Each row of a before or after table is a point. One or more steps were done to the points. Then noise was added and the rows were shuffled. The steps act on how far a point lies along the listed directions, d1 being the first. What was done? A step turns or swaps two directions, mirrors them in a line or flattens them onto one, adds a multiple of one to another, or multiplies one. Angles are multiples of 10 degrees, from the lower direction toward the higher: turns from -170 to 170, lines from 10 to 170 but not 90. Use the fewest steps. Two steps may share a direction if one is a turn and the other turns, adds or multiplies; they go together, in the order done. Otherwise the lowest direction goes first.
In the rows, zero is written as 128.

Directions:
(1): [187 147 159]
(2): [127  70 165]
(3): [165  96  79]
Before (8 x 3):
[[137 157 117]
 [115  61 114]
 [111 118 106]
 [161 115 109]
 [114 107  76]
 [166 194 153]
 [159 129 131]
 [ 96 211 116]]
After:
[[ 97 202 101]
 [180 138 147]
 [ 80  56 106]
 [ 73 101  66]
 [147 159 120]
 [168 125 124]
 [ 86 112  96]
 [222 207 176]]
Steps: multiply d1 by 2; multiply d3 by 0.7

Directions:
(1): [ 90  81 168 144 134 137 117  44]
(2): [118 135  90 225 151  96 115 128]
(3): [181 152 120  96 165  62 113  79]
(4): [157  50 138 127 192 128 139 166]
(5): [199 125 189 169  82 130 115 133]
Before (14 x 8):
[[163 130 121 176 142  93 125 116]
 [108 107 102 173 131 143 141 146]
 [ 79 144 102 168 118 136 120 133]
 [146  95 125 187 114 158 136 167]
 [130  96 125 126 147 143 143 153]
 [187 106 167 122 124 135 117 130]
 [151 157  96 181 121 100 110 147]
 [137 125 117  92 144 126 128 128]
 [123 195 101 117 103 121 140 151]
 [141 129  83 120 151 107 120 157]
 [122 179  90 148 158  96 123 136]
 [165 134 138 175 137 105 131 161]
 [156 141 154 137  95 155 131 150]
 [148 151 163 129  67 144 133 135]]
After (14 x 8):
[[127 142  82 247 133 102 107 156]
 [148 150 130 212 131  89 119 122]
 [121 147 107 235 116 101 118 101]
 [130 170  66 137 126 105 117 161]
 [144 116  83 189 173  89 130 127]
 [ 97 177  70 206 147 115 129 179]
 [127 152 117  74 111 140 130 134]
 [118 138 109 128 126 150 157 207]
 [111 103  86 198 179 109 121 163]
 [154  81 192 112 101 159 139 133]
 [167 106 174 120 123 147 130 128]
 [183 103 116 192 160  89 115 104]
 [154 140 116 102 144 105 132 115]
 [163 131 185 104  91 144 110  76]]
Steps: add 0.7 times d5 to d1; multiply d2 by 2; turn d3 and d4 by -110 degrees

Directions:
(1): [218 165  81 117 187 124 132 141 179 135 155 114]
(2): [111 117 157 224 170 144 117 103 175 152 143 182]
(3): [136 101 187 140 146 111  90 231 131 151 131  90]
(4): [125 100 146  73  69 129 142 140 224 146 141 168]
Before (9 x 12):
[[163 138 103  91 113 127 138 138 145 114 135 119]
 [123 135 113 124 134 133 146 108 148 124 119 133]
 [128 132 109  83 124 131 141 124  59 108 102  90]
 [174 138 124 104 156 112 121 171 159 144 163 104]
 [128 130 126 183 164 129 110 126  92 135 142 111]
 [118 113 169 141 135 132 108 155  99 127 114 114]
 [137 135  86  88 114 125 147 116  93 106 129 106]
 [113 135 109 129 118 141 152  81  67 107 103 138]
 [141 144 117 113 148 135 115 146 133 125 139  94]]
After (9 x 12):
[[ 98 145 120 164 156 147 116  97  85 115 127 106]
 [124  97 137  32  41 131 160 137 178 129 118 160]
 [140 161  89 166 166 134 131  93  47  98 120 104]
 [114 129  91 102 101 132 154  87 105 106 131 133]
 [115 166 113 231 218 128 112  85   8 113 135  97]
 [101 106 117  72  72 148 167  72 164 122 116 173]
 [128 141 116 117 143 124 137 136 107 119 110  97]
 [ 84  86 166 131  81 128 115 147 141 148 140 140]
 [121  98 168 120 100 143 130 124 208 143 135 179]]
Steps: turn d1 and d4 by -110 degrees; multiply d4 by 2.5; swap d2 and d3

Directions:
(1): [175 174  78  70 189 101 132 106 121 108 139  75 179 136 143 145 144  33
 137 100]
(2): [ 59 153 104  97 100 203  83  93 117  82  79 185 156 156 189 172 141 116
 129 123]
(3): [192 128 136 145 108 128  74 172 232 172 111 145 174 187 155 148  88 118
 108 132]
(4): [103 106  81 101 143 106 172 140 160 139  55  56 152 136 139 168 145 225
 132  90]
(5): [158 186 170 119 136 120 121  96 126 129 185  99  67 139 234 145 143 182
  84 116]
Before, 11 rows:
[[139 103 132 157  98 151  94 163 171 149 105 203 155 158  67 121 104  93
  144 162]
 [147 107  65  95 165 105 151 131 145 118  73  74 183 142  95 161 129  81
  152  74]
 [ 73 139 131 138 106 187 103 130 164 101  75 187 154 157 146 159 133 152
  119 143]
 [225 116  99 102 193  47 170 149 145 144 132  60 164 123  56 116 109  46
  166 125]
 [156 122 126 125 119 122 123 140 160 121 129 124 156 132 120 131 111 102
  126 124]
 [ 73  83  44  94 131 113 143 133 135 135  63 123 178 118 108 159 144 155
  124 109]
 [152 104 167 149 126 112 161 147 138 163 142 103  60 118 130 146 167 246
   66 124]
 [197 109 145 144 134 120 145 160 234 186 115  81 145 170 167 117  87 179
   86 124]
 [ 91 135 114 139 136 147 112  79  66  87 163 145 123 105 112 105 141  95
  137 144]
 [ 95 112 122 140 163 145 149  81  56  81 159 125 124  87  80  87 128  36
  158 139]
 [120 128 140 141 102 156 121 130 160 125 126 142  80 117 170 152 160 249
  102 108]]
After, 11 rows:
[[134 170  94  84 186 148 125  78 138  86 115  54 153 149 207 168 133  93
  125  91]
 [ 93  67 177 180  86 188 145 130 105 140 142 198  94 114  82  55  91 120
  127 177]
 [ 88 140 148 131 105 145 136 107 111 131 130 142  66 141 161 155 151 234
  113 124]
 [142 132 146 124 159 113 168  90  45  89 189 103  64  88 108 103 151  89
  130 113]
 [100 119 132 125 102 138 136 112 106  98 134 141 108 109 126 127 133 143
  130 130]
 [136 122 149 159 140  96 169 155 167 154 117  90 103 128 105 127 128 202
  114 127]
 [174 125 149 133 157  61 144 117 103 159 211  96  80  94 136 101 137 118
   81 128]
 [192  82 139 176 104 124  98 188 200 162 132 168 135 121  80 117 118 144
  128 122]
 [138 140  81 100 166 119 115 102 146 118 114  72 175 154 161 149 136 135
  113 110]
 [ 91 173 140  97 139 158 126  52  12  55 172 169  79  97 138 125 154  53
  161 147]
 [180 105 150 174 100 154  76 175 175 161 138 210 140 149  84 137 121  75
   85 161]]
Steps: turn d1 and d3 by 60 degrees; turn d3 and d5 by -160 degrees; turn d2 and d4 by 130 degrees

Directions:
(1): [121  58 129  79 105  65  82 129 124 227  68  67 167 126  96 121 135 178
 132 179  68 118  94 101  36 159 162 139 118 184 156 171 150 156  77  85
 111 212 134 185 160 169 162 106 151 120  88 163 153 139 140 133  74 159
 198  81 144 140 142  90 147 101  97  90]
(2): [ 64 193 147 115 111 186 108  98 122 111  75  51  73  87 165 144 126 162
  79 163 115 145 126 137 119  62  89 137 107 153 137 108 196  40  99 160
  90  90  84  84 107 169 122 166  99 141 126 139 123 198 126 147  99 192
 162 194  98 123 193 105  83  60  54 152]
(3): [105  82 102  98 105  68 161 142 150 150 106 107  73 144 147  36  83  56
  98 130 163 111 164 152 153 100 107 166  80 109  86 106 112  54 110 146
  98 165 131  75 151 101 194 100 141  51 125 132  31 138 232  65 137 129
 179 106  93  95  72 136 154 152 104 118]
(4): [ 65 128 176 247 162 151 139 167 156 139 162 108 142 125 170  84 109  93
 134 179  68 192 123 111 144 120 121  57  96 128 106 196 163  83 164 115
 107 120 113 123 140 148 137  81 154 136 158 113 109  98  18 160  88 140
 188 118  99 138  85 192 191 160 128  49]
(5): [ 72 156 162 156 133 127 114 160 126 136 145  92 176  83 110 138 124  96
 101 109 234  32 124 172 177 183 118 115  91  89 159 133 128 105  52 105
 106  79  71 170 195 161 101 177 198 140  65 104  80 105 115 167 182 150
 169  60 178 147 154  97  94 134 165 106]
Before:
[[130 119 125 114 134 104 127 158 128 134 118 116  99 143 123 116 115 128
  126 142 163 101 153 139 151 112 115 155 106 120 134 107 111 100 104 144
  105 108 138 112 131 117 149 108 128 107 140 129  75 127 174  98 147 141
  151 129 119 112 107 127 128 115  92 143]
 [165 152  95 157 141 142 179 125 135  50 173 208  45 156 151  86  94  49
  130  59 169 154 185 148 193  83  78 131 136  77  58  65  85  86 185 163
  149 114 154  24  80  72 143 135  97 103 196 117  61 131 185  65 149  78
   71 176  63  78  72 198 145 153 128 151]
 [170 129 109 138 134 117 153 132 135  88 177 183 164 130 109 129 125  93
  151  81 227  44 143 168 154 193 116 122 140  85 128  95  67 185 133 109
  153 104 141 156 168 103 100 155 157 127 111 120 114  81 147 115 194  95
  102  84 183 128 126 135 136 149 202 134]
 [124 111 136 164 151 153 113 125 122 148 118 137 191 155 124 160 167 159
  168 146  54 174  82  93 105 162 154 100 146 163 144 154 136 178 143  94
  124 135 143 168 112 169 110 123 124 173 144 139 180 114  37 150 116 131
  139 141 124 148 137 137 151 140 143 111]
 [118  74 129  76 116  32 134 160 133 177 109 104 144 117  91  79 102  69
  127 124 183  47 135 141 129 180 121 161  96 132 140 124  98 115  72 101
  101 181  94 137 191 146 152 123 202  88  86 128  43 121 208 107 156 122
  177  31 164 100  98  93 123 142 161  97]
 [147 137 147 140 175 169 146 111 115  84 149 181 137 139 125 185 156 151
  153 128 116 143 101  99 125 128 140  97 168 150 144 136 132 195 141 117
  140 105 148 152 104 117  61 158  98 163 151 136 187 112  62 155 133  93
   89 151 160 157 141 131 143 133 147 158]
 [218 165 118  82 120 173 115  94 113  94 169 198 123 148 109 196 175 170
  157  81 146 126 124 113 109 158 141 130 196 128 152  73  87 210 158 135
  196 103 162 170  83 107  91 140  86 171 112 133 188 126 143 126 146  89
   31 136 156 137 154 116  95 130 150 180]
 [150 155 134 109 116 158  82 108  98 139  93  94 147 124 122 191 161 193
  131 143 120 124 133 103  67 119 126 113 165 176 200 146 165 155 104 124
  127 140 127 148 126 156  93 151 113 164 110 119 191 150 102 156 104 158
   89 157 140 153 183  96  73  68 113 151]
 [184 129 116 110 177 135 160  96 123  78 155 203 123 144 147 151 151 124
  149 100 117 155 151 128 129 117 139 108 180 123 108  97  91 176 182 134
  178 127 164 115 100  88 119 112 101 121 149  98 148 129 132 119 162  83
   48 156 118 115  94 136 120 140 141 162]
 [105 153 148 135 129  99 136 161 145 130 151 133 173 120  94 153 129 104
  115  83 204  27 121 152 157 167 141 131 114 106 146 136 126 140  62 121
  100 107 105 169 182 147  94 154 165 130  87  87 102  89 126 148 171 124
  147  80 138 150 141 110 116 141 166 119]
 [189 153 130  76 141 151 113 113 110  76 131 191 124 115 121 174 149 182
  147 101 116 135 120 121 121 141 139 127 178 128 135  94 113 178 156 150
  154 126 142 133  91 117  88 143 100 152 147 116 161 121 146 122 155 125
   49 159 150 147 128 115 100 124 132 192]
 [114 137 157 190 164 158 140 159 130 109 174 153 174 118 131 126 118  92
  143 121 145 108 120 114 157 153 140 104 106  96 141 159 112 134 145 117
  143 128 129 147 146 127 122 109 143 124 146 112 115  67  60 148 139 111
  130  95 138 152 103 157 158 165 165  83]]
After, 12 rows:
[[152  98 110 103 159 132 180 109 131  82 133 184  70 172 151 111 120  97
  147 128 122 159 135 109 138  85 127 135 136 139 102 105 109 139 158 146
  125 141 166  89  94  81 123 125  84  96 172 145 123 133 157  84 133  77
  103 166 114 117  89 155 168 153 121 171]
 [144  76 146  60 112  48  92 141 117 190  95  98 191 108  57 148 140 140
  148 127 136  50 102 111  70 211 147 153 131 167 172 144 108 184  62  78
  125 186  96 188 189 177 120 139 194 145  74 139 123 126 158 144 140 126
  155  38 195 121 152  67 105 108 164 107]
 [238  70  74  58 110  78 124  97 122 142 126 186 158 160  88 146 149 171
  183 111 121 103 117 115  47 176 150 153 182 156 145 106  81 245 158  97
  179 193 194 169 130 100 125 121 109 129 128 165 193 117 180  92 122  85
   85 111 165 128 139 112 150 110 157 150]
 [146  89 123 140 154 130 133 139 135 135 136 154 157 142 119 116 121 123
  156 144  93 144 119  90 105 135 161 130 126 132 134 156 116 156 159 118
  147 185 163 146 124 115 152  82 115 112 163 131 136  87  94 121 102 107
  125 122 121 146  95 153 176 149 141  95]
 [127 128 116 113 104 118 141 127 127 131  99  99  67 148 163  83 106  93
  107 135 148 145 186 128 121  66  92 139 114 140 131 111 139  59 125 173
  103 163 137  56 130 107 159 114 110  85 140 117  81 156 192  79 115 149
  118 166  86 105 103 133 111 105  94 145]
 [179 204 144 183 161 209  99 112 101  68 184 203 167 117 103 229 174 176
  166  74 125 142 112 117 125 162 119  79 199 121 151 122 118 205 159 103
  177  83 139 149  74 145  44 193 103 221 157 124 209 117  31 180 134 102
   28 164 139 140 175 154  97 102 164 141]
 [193 137 112  96 175 143 157  86 111  69 159 208 131 140 137 166 155 123
  139  88 143 128 152 139 147 122 130 111 189 112 120  83  90 176 167 132
  188 117 154 124 101  87 106 127 110 129 141  89 148 129 143 123 177  80
   33 150 126 116 108 122 104 135 152 174]
 [229 130  87  50 100 141 147  90 119  89 158 204  61 178 126 132 145 125
  139  67 156 134 161 130 119 119 122 170 174 109 117  44  68 163 171 160
  187 135 181 110  77  75 146 119  74 109 132 146 129 143 230  68 149  75
   47 154 124 107 111 127 113 143 124 192]
 [108  87 103 145 130 112 166 129 144 123 120 142 106 177 156  65 121  64
  137 126 121 151 133 135 170 118 115 146 107 119  83 108 111  92 152 136
  103 136 149  82 121 120 162 107 131  96 166 129  59 119 143  82 153 118
  155 139  81 105  75 160 161 174 133 126]
 [130 133 150 132 144 134 100 152 112 136 123 109 152 128 108 170 142 175
  140 149 150  96 120 124 126 143 135 128 126 131 170 127 128 142  95 125
  111  93 130 160 139 146 114 122 142 157 126 130 130 119 109 146 139 145
  139 129 152 142 152 114 120 101 100 134]
 [186 141 112  61 133 126 136 108 115  70 121 188  91 125 141 141 134 150
  141 101 127 136 142 132 138 120 124 151 163 117 110  73 108 144 160 162
  149 135 150  92  91  98 116 136  92 118 157 117 118 129 198  88 163 116
   45 158 130 129 100 124 109 134 116 198]
 [159  86 109  63 103  60 120 132 138 185  94 130 150 154  89 144 139 168
  139 125  69 106  97  93  56 134 166 152 142 184 136 158 135 181  95 111
  110 205 157 169 138 142 142 102 114 107 117 137 162 120 158 113  87 120
  145 117  99 139 127 115 154 117 121 117]]
Steps: turn d1 and d3 by 130 degrees; turn d1 and d5 by -110 degrees; add 0.5 times d2 to d4
